Rows are points. The points of each table are mixes of a few directions, plus a little noise. Count the directions of each table, and those that both share. Where both have some left over, give the other angles between the two spaces (their principal angles), to ten degrees, smallest first.
(in the rows, 128 means zero)

First (6 x 2):
[[163 191]
 [ 92  64]
 [157 179]
 [ 94  69]
 [138 145]
 [124 121]]
Second (5 x 2):
[[132 121]
 [ 94 185]
 [121 140]
 [113 154]
 [179  40]]
Directions: first 1, second 1, shared 0; angles 60

First (5 x 4):
[[ 90 111 132 110]
 [ 97  94 119 117]
 [119 130 132 123]
 [ 85 137 150 103]
 [249 168 106 188]]
Second (5 x 4):
[[121  87 158 198]
 [132 154 109  84]
 [136 175  93  48]
 [121  88 158 196]
 [129 136 122 114]]
Directions: first 2, second 1, shared 0; angles 70

First (7 x 8):
[[140 143 151 148 105 119 139 144]
 [222 144 118 208 103 138 161 127]
 [ 95 147 176 120 102 107 129 159]
 [132  96  67 104 176 154 112  86]
 [ 92 129 145 104 126 118 119 137]
 [205 128  96 183 127 147 148 111]
 [  7 109 144  28 156 112  88 132]]
Second (7 x 8):
[[129 107 114 114 137  92 111  77]
 [159 123 161 155 140  93 127 210]
 [144 150 193 167 149  98 164 159]
 [105 166  69  94 119 230  96 137]
 [112 126  92  98 141 135 107  53]
 [132  94 164 161 137 130 184 208]
 [117 131 101 109  71 117 106  52]]
Directions: first 2, second 5, shared 1; angles 90

First (10 x 11):
[[118 134 136 131 116 140 122 120 121 134 129]
 [ 98 149 156 140  89 166 109 101 106 149 131]
 [118 135 137 132 116 141 121 119 121 135 129]
 [165 102  93 114 175  81 152 162 155 104 124]
 [181  90  77 108 198  59 164 178 168  91 122]
 [ 94 152 160 141  85 172 105  96 102 150 131]
 [100 148 154 138  92 164 110 102 107 147 131]
 [ 71 169 181 149  54 202  90  75  85 167 135]
 [112 139 143 134 107 149 117 113 116 139 129]
 [222  62  41  93 249   7 190 214 197  65 118]]
Second (11 x 11):
[[148 127 111  88 104 122 170 111 132 114 143]
 [116  91 132 136 117 115 101 108 114 116  94]
 [ 66 115  65 121 122 161 154  72 103 138  87]
 [ 59 199  68 115 134 155 148 147 108 197 136]
 [161 186 142 148 189 155 157 154 168 136 176]
 [151 113 172 149 142  77  63 148 130 125 106]
 [103  85 133 157  95 211 157 127 120 101 149]
 [199  64 145  74  78  80 155  86 137  59 125]
 [135 104 173 172 155  93  51 141 127 124  93]
 [145 126 202 159  77 161 102 236 128 131 204]
 [125 197  64  89 196  78 150  79 141 165  94]]
Directions: first 1, second 5, shared 0; angles 50

First (11 x 14):
[[136 171 157 114 115  93 136 148  88 145 125 130 139 167]
 [133 141 137 123 115 104 113 147 122 138  89 126 145 157]
 [118  78 101 135 125 145  82 105 169 113  62 119 132 119]
 [136 146 130 135 137 130 163 155 131 135 177 135 128 114]
 [128 108 114 133 121 124 100 138 156 127  73 123 143 135]
 [123 149 154 108 119 112 120 100  77 129 124 125 120 157]
 [ 99  96 141  98 123 148  79   7  70  98 102 115  87 138]
 [108  58  98 130 128 161  68  64 160 100  60 115 116 111]
 [138 158 139 130 131 117 160 160 118 140 167 135 133 129]
 [138 140 119 146 149 147 184 164 149 133 214 140 122  86]
 [152 162 119 156 146 128 202 221 167 150 215 145 144  94]]
Second (10 x 14):
[[130 125 120 137 139 143 150 134 140 126 167 133 121 103]
 [128 117 122 129 119 119 103 134 143 129  79 124 141 142]
 [125 132 144 109 101  92  74 117 105 133  29 117 147 186]
 [137  78  63 183 169 193 183 183 245 118 214 141 125  22]
 [133  89  87 157 138 151 124 165 207 124 109 129 143  91]
 [124 161 164 102 117 106 127  96  59 132 136 126 117 164]
 [124 157 161 103 115 105 120  99  66 132 121 125 121 167]
 [127 144 141 122 133 130 147 116 101 128 168 131 115 126]
 [126 133 138 117 115 110 104 120 111 131  86 123 135 157]
 [127 144 141 122 133 130 148 116 102 128 169 131 115 124]]
Directions: first 3, second 2, shared 2

First (11 x 20):
[[103  59  95  97 127 178 192 153 165 139 111 119 159  96 138  73 136 114
  137 111]
 [101 138 112 134 153 155 109 147 122 124 114   7 120 142 103  87 125  97
  120 131]
 [161 151 157 138 108  82 114 100 116 127 147 233 120 131 144 187 126 160
  131 133]
 [150 168 152 146 121  89  93 107 106 122 142 167 110 145 128 174 124 146
  124 138]
 [135 142 136 135 127 116 115 122 121 126 133 135 121 134 127 142 126 132
  126 132]
 [114  54 101  94 116 169 201 145 168 141 117 168 163  90 148  89 136 125
  140 109]
 [124 100 119 115 123 143 156 134 143 133 124 146 141 113 136 115 131 127
  133 121]
 [123 175 136 150 146 118  77 127 102 118 127  48 105 157 104 132 122 115
  117 141]
 [133 193 147 158 144 100  63 118  92 116 134  66  96 164 105 152 120 123
  116 145]
 [154 186 158 154 124  80  76 103  97 119 144 155 102 154 124 183 122 146
  121 142]
 [108  42  95  88 118 178 212 151 175 142 114 162 169  84 150  77 138 122
  141 106]]
Second (11 x 20):
[[143  99 156 125 116 150  69 145 123 156 158  93 106 113 106 122 120 148
   77 132]
 [109 165  92 132 143  99 204 105 134  92  89 173 157 147 156 135 138 102
  193 123]
 [137 110 145 126 121 142  91 139 125 145 147 106 114 119 115 124 123 140
   96 130]
 [ 98 185  72 134 152  84 246  93 137  72  68 198 173 158 171 139 144  88
  230 120]
 [124 135 121 129 131 123 142 124 129 121 121 136 133 132 133 129 130 123
  140 127]
 [132 120 136 127 125 134 112 133 127 136 136 118 122 124 122 126 126 134
  114 129]
 [133 118 137 127 124 135 108 134 126 137 138 116 120 123 121 126 125 135
  111 129]
 [140 106 150 126 119 145  82 142 124 150 151 101 110 116 111 124 122 144
   88 131]
 [153  79 176 123 108 166  28 158 120 176 179  69  90 103  91 118 115 162
   42 134]
 [102 179  78 133 149  89 232  97 136  79  75 190 168 155 166 138 142  93
  218 121]
 [137 111 144 126 121 141  94 138 125 144 146 108 115 119 115 125 123 140
   98 130]]
Directions: first 2, second 1, shared 0; angles 70

First (11 x 32):
[[109 124 151 125 129 146 112 124 145 125 139 149 120 126  91 157 129 137
  144 123 137 143 138 105 145 123 125 111 130 138 129 146]
 [133 111  82 121 111 103 111 115 114 151 165 180 127 114 143 121 125 143
  124  94 124 106 116 175 130 164 147 115 157 136 143 145]
 [ 89 123 154 128 114 141  99 138 154 101 152  88 105 125 134 152 176 104
  148 130  88 174 165  86 131 131 140 153 144 140  93 101]
 [135 110  78 118 109 103 105 112 113 159 176 205 132 115 128 132 121 157
  130  86 132 103 113 182 139 170 145  99 159 142 155 159]
 [102 113 147 126 139 143 125 113 146 116 109 124 102 105 121 126 110 114
  125 126 138 130 131 106 127 112 139 140 135 119 112 139]
 [122 148 177 137 142 153 143 148 143 100  95  61 129 147 119 136 144 107
  135 167 121 159 147  74 124  93 108 147  98 122 106 100]
 [133 137 131 134 128 123 140 141 125 114 113  76 129 135 159 111 145 107
  121 146 108 138 135 119 113 122 127 156 120 120 111  96]
 [190 153  88 130 122 102 148 142  88 167 145 176 182 165 118 125 118 172
  124 126 148  95  99 186 134 149 101  83 107 137 180 140]
 [249 187  89 146 154  92 223 159  56 160  54  96 214 190 164  61  84 152
   84 182 168  61  69 194  97 107  70 115  51  99 183 105]
 [ 72 113 211 126 162 189 122 106 178 100  83 127  88 103  53 163  90 118
  143 141 169 151 142  45 148  71 123 122 116 119 107 165]
 [ 76  89 100 119  98 111  80 111 145 115 178 125  79  84 179 123 165  97
  131  88  76 148 153 135 120 167 181 167 191 135  89 113]]
Second (9 x 32):
[[ 37 165 135 119 143 139 140  87 142 141  75 168 116 140  50 155  82 175
  142 189  85 106 149  77 160  60 116 110 107 116 111 148]
 [213  93 121 141 115 119 120 165 113 121 172  86 142 117 195 102 169  83
  113  78 167 150 109 175  98 192 139 143 146 141 148 106]
 [184 112 135  91 117 118  85 157 143  69 206 152 112 124 226 130 172 114
  137  26 165 132 109 168 109 161 126 166 160 119  97 157]
 [119 135 134 106 128 128 113 126 140 106 144 155 116 130 144 139 131 140
  138 104 129 121 128 127 132 116 122 139 135 119 107 149]
 [ 46 160 132 129 142 138 147  91 136 152  70 153 122 137  47 148  83 168
  137 198  87 110 149  80 156  69 119 105 105 121 122 136]
 [132 124 125 141 128 128 137 128 121 142 117 112 136 127 117 121 126 121
  122 143 127 131 129 128 126 134 131 121 123 134 141 115]
 [239  78 112 168 111 118 137 175  95 146 163  47 159 112 190  83 173  60
   99  95 173 161 106 185  89 218 149 133 141 154 176  77]
 [109 135 127 134 131 131 137 119 126 140 108 127 130 130 102 130 116 135
  128 153 117 126 134 116 134 115 127 119 120 129 133 124]
 [ 74 150 132 122 136 134 135 104 136 136  97 152 121 134  82 144 101 156
  136 165 102 115 141  97 147  87 121 117 115 121 118 140]]
Directions: first 4, second 2, shared 0; angles 50, 60

First (9 x 32):
[[128  98 124 132 168 148  89 151 118 153  73 104 112 148 159 138 116 132
  126 144 142 165 109 113  96 123 154 122 118 147  95 105]
 [122  95  79 134 130 132 116 152  98 156 111  90 107 136 120 143 121 127
  129 130 109 171 124 113 133 137 124 143 114 126 116 120]
 [139 166 153 129 100 128 147 111 133 140 131 162 128 100  82 124 160 110
  132 125  94  65 135 147 155 107 129 128 162 129 169 123]
 [ 88 131 142 141 124 102 151 128 115  70 201 173 210 112 135  84  87 141
  120 125 159 151 170 129 130 152  78 102 106  88 109 182]
 [149 128 219 107 116 143 149 142 119 136 107 155 124 124 138 102 187 119
  138 137 118  80 153 193 120 116 147 153 146 125 120 132]
 [147  87  89 106 146 132 119 139 142 129 111  54  70 174 183 160 124 148
  131 121 155 178  99 116 106 146 148 160  96 141  98 115]
 [ 98 134 190 161 153 147 100 153  85 152  91 202 196  94 102  85 120 108
  122 158 112 117 157 140 114 105 125  81 151 123 115 128]
 [151 169 148 110  75 113 178  97 151 113 171 148 114 107  88 128 173 118
  136 107 101  55 140 161 167 121 119 151 154 118 179 140]
 [130 146   7 131 143 107 103  83 190 101 155  64  90 154 142 188  62 151
  117 105 164 169  64  39 131 141 126 110 103 155 150 107]]
Second (8 x 32):
[[ 78 129  98 195 160 150  63 161  57 201  60 179 187  80  48 114  85  94
  114 166  72 153 134  80 134  96 117  59 155 135 135  98]
 [138 164 197 121 140 133 128 104 165 102 126 172 149 125 151 111 133 130
  127 133 159  80 125 144 108 112 145 103 145 140 132 127]
 [159  92 131  95 121 136 143 143 130 138 114  73  68 161 165 144 167 137
  138 121 131 141 121 157 120 140 150 184 113 132 109 123]
 [136 124 130 105 105 108 168 117 147  83 185 112 122 142 155 124 137 145
  132 108 151 129 140 148 135 152 112 158 108 108 123 160]
 [152 117 138 101 108 125 155 127 138 122 139  99  91 144 145 135 162 134
  137 116 127 118 130 158 133 138 136 170 122 123 127 134]
 [123 102 130 120 114 121 150 148 104 120 152 117 133 132 136 114 138 133
  132 124 125 149 153 151 133 146 110 153 111 104 110 152]
 [ 95 178  70 189 137 137  76 114 106 185  88 180 166  72  23 140  86  92
  114 147  69 108 108  60 159  88 118  53 173 150 185  88]
 [144 120 130  98 140 115 140 109 177  73 162  91 108 168 202 139 114 159
  129 112 191 148 111 126 102 151 136 144  96 132 103 143]]
Directions: first 5, second 5, shared 5

First (11 x 32):
[[140 126 111 106  97 101 121 123 141 101 139  56 152 107 128  81 121 100
  180 151 115 109 132 104 150  96 142 128 130 128 151 124]
 [135 124 123 119 116 112 125 130 136 116 135  93 142 118 127 102 127 114
  152 140 120 118 128 118 140 110 135 129 129 126 139 125]
 [121 146 120 128 123 148 126 108 117 132 114 149 111 130 134 152 119 135
  122 117 136 139 135 127 117 148 124 122 126 139 121 132]
 [127 101 157 150 167 123 138 165 133 148 140 165 131 145 118 135 149 144
   87 124 128 130 112 154 123 128 122 137 130 110 117 126]
 [133 107 142 135 143 112 132 154 137 131 142 123 142 132 121 112 141 127
  121 136 122 121 118 136 135 113 130 135 130 115 130 124]
 [100 189 108 134 121 205 125  62  87 151  76 224  63 142 149 228  99 162
   87  80 160 170 152 132  84 205 108 108 120 165  97 143]
 [134  75 174 157 184 102 142 196 145 150 158 156 149 149 109 113 165 142
   80 135 120 120 100 163 132 109 124 145 132  94 120 122]
 [123 114 150 148 160 135 136 150 126 148 131 174 121 145 123 149 142 147
   87 118 133 136 118 151 117 140 120 133 128 118 114 129]
 [128 131 125 126 124 129 127 124 127 126 126 125 127 126 129 128 126 127
  132 128 128 128 130 126 128 129 129 127 128 130 129 128]
 [151 112 109  96  87  72 120 137 155  87 155   7 176  96 123  40 126  81
  209 171 102  93 127  94 169  66 152 133 133 119 166 119]
 [115 184  89 108  85 170 117  59 104 119  91 136  94 117 148 168  93 128
  150 109 143 146 155 104 112 164 125 110 123 163 125 137]]
Second (10 x 32):
[[135  98 149 153 159 125 142 148 141 146 137 161 122 150 119 138 144 148
   83 119 121 139 112 151 124 131 129 132 129 117 118 132]
 [138  96 142 153 163 124 144 166 142 137 143 153 122 150 125 135 144 148
   90 118 127 134 109 149 128 136 126 136 140 107 121 132]
 [ 97 171 157 117 123 132 102  97 102 164  93 155 161  86 119 125 139  94
  142 158 128 126 162 135  97  90 124 126  67 140 118 101]
 [147 101  89 152 133 111 146 149 157 128 161 104 136 148 118 129 126 140
   90 133 143 155  96 158 123 167 145 147 132 108 131 117]
 [164 126  91 152 130 135 140 135 152 110 117 109 107 115 156 124 125 125
  138 116 128 145 141 121 123 129 142 127 130 108 142 137]
 [165  79 145 166 169 122 150 160 164 130 131 142 108 143 137 119 149 147
  101 109 103 135 120 137 134 104 138 128 138 101 131 145]
 [ 79 187 137  39  54 109  83  83  79  97 126  55 174  88 117  82 105  75
  236 170 127  69 153  73 160  91 113 117 127 172 143 113]
 [143 105 107 134 113 140 145  90 150 121 136 124  93 165 124 149 108 159
  100 102 113 151 110 126 137 158 141 119 146 150 126 149]
 [ 79 206 145  84 115 142  89 142  58 121 103 143 155  76 144 127 126  89
  195 150 167  83 168 102 121 119  92 127 119 133 126 109]
 [132 113 118 130 121 140 140 107 137 125 135 136  98 162 125 152 114 156
  102 105 123 142 112 127 135 158 130 121 149 144 122 145]]
Directions: first 2, second 6, shared 2

First (10 x 32):
[[126 100 120 148 106 151 120 126 107 113 167 106 115 141 137 153  95 140
  124  65 124 117 157  99  60 123 144  65 102 118 105 111]
 [130 150 128 107 133  92 128 125 131 143 117 169 128 112  89  90 150 118
  145 197 134 116  94 150 203 116 119 155 139 180 163 145]
 [ 99 102 127 162 106 176 122 125 123 110 177 147 163 153 145 123  93  98
  112  78 130 111 118 159  78 123 159 124  87 130  63 109]
 [160 168 138  89 169  81 142 136 152 151  45  98 105 100 131 137 182 155
  136 192 126 167 134 109 193 148  84 177 189  97 192 153]
 [107 120 133 148 125 162 128 129 137 118 144 142 165 145 149 121 116 100
  113 107 130 128 114 164 107 133 143 158 110 116  81 118]
 [139 138 127 114 134 106 129 128 127 136 113 127 113 117 114 125 141 139
  137 153 128 130 128 117 154 126 117 126 142 138 157 136]
 [142 144 127 107 138  96 130 128 129 140 104 130 110 112 108 121 149 141
  140 168 129 131 124 117 170 125 112 132 149 144 168 141]
 [155 150 127  97 145  81 132 129 129 145  88 115  93 104 106 129 158 156
  145 177 127 138 134  98 177 128 101 126 163 136 190 146]
 [146 108 119 132 117 129 123 128 107 121 140  78  87 128 136 171 109 167
  131  74 120 130 177  65  67 129 127  50 125 102 140 118]
 [ 78 100 133 178 107 205 124 126 136 102 186 166 202 168 165 112  87  67
   97  68 133 113  99 201  69 129 172 167  74 119  20 102]]
Second (8 x 32):
[[131 125 133  99 113 102 133 138 100 123 140 102  90 138 166 186 128 143
  123  89 119 135 152  79 100 107 114 109 125 123 128 138]
 [144 118 120 132 125 126 124 125 119 127 129 102 102 121 116 141 119 155
  136 111 126 126 155  93 105 131 127  75 131 119 149 123]
 [111  94 123 113  73 119 121 131  65 106 213 122  86 157 164 193  87 132
  122  38 119 100 152  72  54  77 142  51  78 162  92 126]
 [128 104 106 178 117 163 108 107 134 125 163 156 144 119  49  60  91 128
  148 138 136  86 121 152 116 138 165  57 103 164 134 102]
 [130 151 137 104 143 104 137 134 137 138  98 136 130 121 139 128 156 120
  127 164 128 143 111 138 174 127 109 180 149 129 142 145]
 [112 154 147 132 161 150 143 136 174 134  80 143 188 134 165 108 159  89
  106 163 132 162  93 196 166 156 119 249 150  86  95 135]
 [119 128 123 143 124 134 121 119 134 131 143 172 151 124  86  78 122 108
  138 164 136 104  98 167 160 124 144 133 116 169 129 124]
 [151 150 135 124 168 126 139 133 163 140  58  91 133 111 138 129 161 147
  125 159 126 167 141 126 151 164 104 168 173  70 156 134]]
Directions: first 3, second 4, shared 3

First (10 x 32):
[[128 137 143 104 136 125 119 135 130 141 120 151 124 115 139 143 137 123
  144 115 132 116 126 150 116 127 120 137 121 122 110 129]
 [128 140 149  96 139 124 117 136 130 144 117 159 122 110 142 147 140 121
  148 114 134 113 127 155 112 125 117 140 120 121 103 128]
 [127 127 126 130 127 129 129 126 128 128 129 126 129 129 127 128 128 128
  127 129 127 129 128 127 128 128 130 127 128 127 130 128]
 [126 144 157  84 143 122 113 140 131 151 114 171 120 102 147 154 145 118
  157 106 136 108 126 168 105 126 113 145 116 118  93 127]
 [127 137 144 102 136 125 119 133 130 141 120 151 124 113 140 142 137 121
  144 115 132 116 127 149 117 127 119 137 121 122 108 127]
 [131  83  52 249  88 144 169  98 120  64 167  11 148 199  77  59  84 156
   52 188 107 185 135  21 188 136 168  83 160 156 221 132]
 [129 116 107 160 117 132 141 119 126 111 138  97 134 148 116 109 115 136
  109 144 122 143 130 100 145 130 139 115 137 136 153 130]
 [127 144 155  85 142 123 112 139 131 150 113 168 121 104 145 153 144 119
  155 107 134 107 125 166 106 125 114 145 115 119  96 126]
 [129 114 105 163 117 132 140 119 127 109 140  93 134 149 113 107 114 135
  105 146 122 144 129  96 146 130 139 114 137 137 155 128]
 [128 137 143 105 137 126 120 134 129 140 120 149 123 113 138 142 137 121
  143 117 132 117 128 150 117 126 121 137 122 123 110 127]]
Second (8 x 32):
[[ 90 124 161 126 134 156 134 125 142 145 152 134 123 185 133 134  97 123
  138 148  88 135 109 116  99 156 123 112  96  91  96 143]
 [136 150 151 125 107 136 134 152 116 128 124 127 129  85 124 147 128 148
  112 121 128 133 116 142 146 102 144 115 152 140 135 113]
 [111 104 153 170  76 117 139 114  83  76 173  77 141 142 106 118  85 172
   76 131 107 137  87  99 159 124 163 128 178 177 161  96]
 [118 100 115 135 133 103 116  99 114 107 150 119 137 156 121 115 126 118
  131 121 132 116 127 114 129 148 127 158 131 140 131 132]
 [166 148 110 119 151 142 133 140 133 135 103 127 113  62 146 142 154 163
  144 108 164 136 129 153 144  91 131 113 132 161 123 124]
 [141 141  80 144 152 148 130 137 151 143 125 131 139 123 107 132 161  91
  145 148 143 145 163 107 143 125 132 104 109  87 138 178]
 [123 144 173  75 131 113 112 143 131 154 103 177 116 108 155 148 135 118
  147 103 125  98 124 176  95 129 106 152 120 118  94 108]
 [140 112  80 131 142 108 126 114 157 137  94 130 124 162 134  90 141  94
  130 140 134 123 170 116 113 148 100 142 106 108 147 129]]
Directions: first 1, second 6, shared 1

First (9 x 32):
[[176 112  78 166 126 216 138  65 117  90  97  63 111  94 132 164  92  82
   65  53 120 121 143 195 103  87  67 128 191 143 153  86]
 [105 136 162  89 156  77 141 173 138 107 136 131 151 150  94  84 151 146
  165 157 132 140 123  77 114 111 142 104 111 122 121 125]
 [163 122 146 119 118 157 135  95 116 119 117  95  93 106 118 152 111 136
   59 101 126 140 119 145 130 124 116 122 171 139 143 128]
 [195 111 119 146  98 213 133  47 105 122 106  69  70  81 134 189  85 115
   10  61 120 135 123 191 131 121  90 132 205 150 157 119]
 [154 123 141 111 143 148 147 113 125  88 112  79 119 114  99 126 117 124
   85  98 127 143 126 129 107  93 102 104 168 138 145 108]
 [ 69 142 132 133 121  60 103 182 140 185 161 215 157 166 157 103 161 149
  222 197 133 111 127  93 156 178 185 154  46 106  95 164]
 [ 56 152 187  94 112   7 101 212 142 212 181 244 145 179 148  94 180 192
  226 243 138 128 108  50 181 214 230 151  25  98  88 199]
 [ 85 136 114 137 132  87 114 168 141 151 144 180 164 157 147 103 152 131
  207 169 131 112 133 105 133 145 153 141  72 114 106 137]
 [153 117  76 157 146 187 142  97 128  77 101  74 142 110 122 133 108  80
  112  71 122 121 147 168  90  75  72 116 165 138 143  82]]
Second (11 x 32):
[[ 94 135 241  36 119  68 160 133 135 171 174 100  94 187  99  78 178 138
  180 183 114 173 112  79 151  78 203  76  96 109 126 145]
 [142 113  96 107 127 138  84 138  81  20  45 111 155 106  97  86 114 143
  131 101 129  97 139 158  66 108  89 160 149 130 139  73]
 [149 120 113 184  95 134 117  76 145 231 192 164 109 130 197 191 137  92
  109 136 135 121 130 136 183 172 153 138 105 132 110 181]
 [115 127 216  58 111  94 135 117 123 152 142 108  92 160 108 101 153 146
  149 161 117 153 114 113 143 106 179 108 118 117 132 141]
 [141 138  77 193  66 172 140 112 111 220 179 164  85 115 200 192 122 115
   56 118 129 132 118 137 187 180 160 144 115 121 121 159]
 [106 130  84 122 167  95 136 180 125  61 122 115 200 151 104  56 161  91
  204 129 133 121 149  84  77  61 109  99  99 119 116  77]
 [153 120  81 177  41 150 104  86  86 221 180 166  91 128 214 173 146  96
   82 126 130 116 126 142 180 167 177 153  95 116 113 155]
 [110 136 160  97 185 116 149 159 157  69  94 103 150 127  70 101 114 153
  154 129 125 140 127 118  96 104  97 109 152 135 139 110]
 [182 102  93 211 100 160  74  41 144 204 149 175 112  91 201 227  99 101
   78 111 141  89 136 188 169 213 108 182 137 150 117 185]
 [100 154  82 122 162 153 170 210 117  39  79 106 153 114  79  86 108 157
  118 102 124 140 126 109  85  97  93 113 152 122 145  71]
 [118 133 166 104 233 128 141 155 186  23  51  97 166 100  38 117  76 173
  148 113 130 127 130 145  72 120  43 125 191 155 149 109]]
Directions: first 3, second 5, shared 1; angles 30, 50

First (10 x 32):
[[121 105 133 125 139 132 142 103 131 120  87 127 152 135 128 107 166 121
  132 128 166 150 137 104 117 123 144 126 115 115 122 111]
 [124 130 119 124 132 111 126 151 142 127 121 123 129 111 136 137 111 113
  122 157 115 131 138 134 128 129 113 141 119 132 116 107]
 [133 127 127 137 121 121 128 127 138 125 136 134 111 123 131 129 128 110
  143 139 108 137 132 134 129 120 132 129 143 108 124 137]
 [141 156 116  92 145 106 128 135 114 129  63 117 142 131 163 125 145 130
  121 136 166 104 142 123 130 145 125 133  94 153 141  62]
 [165 113 154 215  87 134 128  42 149 142 201 138  72 100 146 124 181  83
  230 105 138  93 123 121 142 129 114 146 150 117 123 131]
 [121 151 124 105 136 140 116 154 103 139 137 115 147 137 123 143  98 176
   88 104 143  93 114 135 134 149 108 124 103 182 144 120]
 [113 108 124 108 142 124 141 137 135 111  86 136 145 141 117 111 136 115
  112 148 120 178 138 119 114 107 158 118 139  86 119 142]
 [112 121 135 148 120 156 117 139 123 140 194 121 135 124 100 145  92 164
  105 104 119 109 106 134 133 138 101 128 125 165 126 161]
 [133 147 125 119 121 133 120 143 113 128 150 137 109 143 118 135 104 144
  118 113  94 125 116 147 134 123 141 113 154 117 143 170]
 [116 121 121 109 138 123 133 148 132 118 105 132 137 135 119 123 119 123
  109 146 112 160 134 129 120 116 144 122 136 103 122 141]]
Second (9 x 32):
[[183 103 136 103 109  82  98 142   7 161 241 105 128 149  68 138  86 205
   84  29 103  29 189 153 160 104 163 145 189 169  94 155]
 [119 132 127 132 132 136 133 125 149 122 108 132 128 124 138 126 136 115
  135 146 133 146 118 124 122 132 122 125 117 121 135 123]
 [128 128 128 128 128 128 128 128 127 128 129 128 128 128 127 128 128 128
  128 127 128 127 128 128 128 128 128 128 128 128 128 128]
 [133 126 129 125 126 123 125 130 116 132 140 126 128 130 121 129 124 136
  123 117 126 117 135 130 131 125 132 130 134 132 124 131]
 [100 141 124 141 138 151 144 121 190 111  70 139 128 117 159 123 149  88
  151 179 141 179  96 115 111 140 110 119  96 107 146 114]
 [115 134 126 134 132 138 135 125 156 120 101 133 128 123 142 126 138 110
  138 151 134 151 114 122 120 134 119 124 113 118 137 122]
 [133 126 129 126 126 124 125 129 116 131 139 126 128 130 122 129 124 135
  124 118 125 119 134 131 131 125 132 129 134 132 124 130]
 [112 136 126 136 134 142 138 124 165 118  93 134 127 121 146 125 141 104
  142 158 136 159 109 120 119 135 117 123 109 116 139 120]
 [130 127 128 127 127 126 127 128 124 129 131 128 128 128 127 128 126 131
  127 125 127 125 130 129 129 127 129 129 130 129 127 129]]
Directions: first 5, second 1, shared 0; angles 50
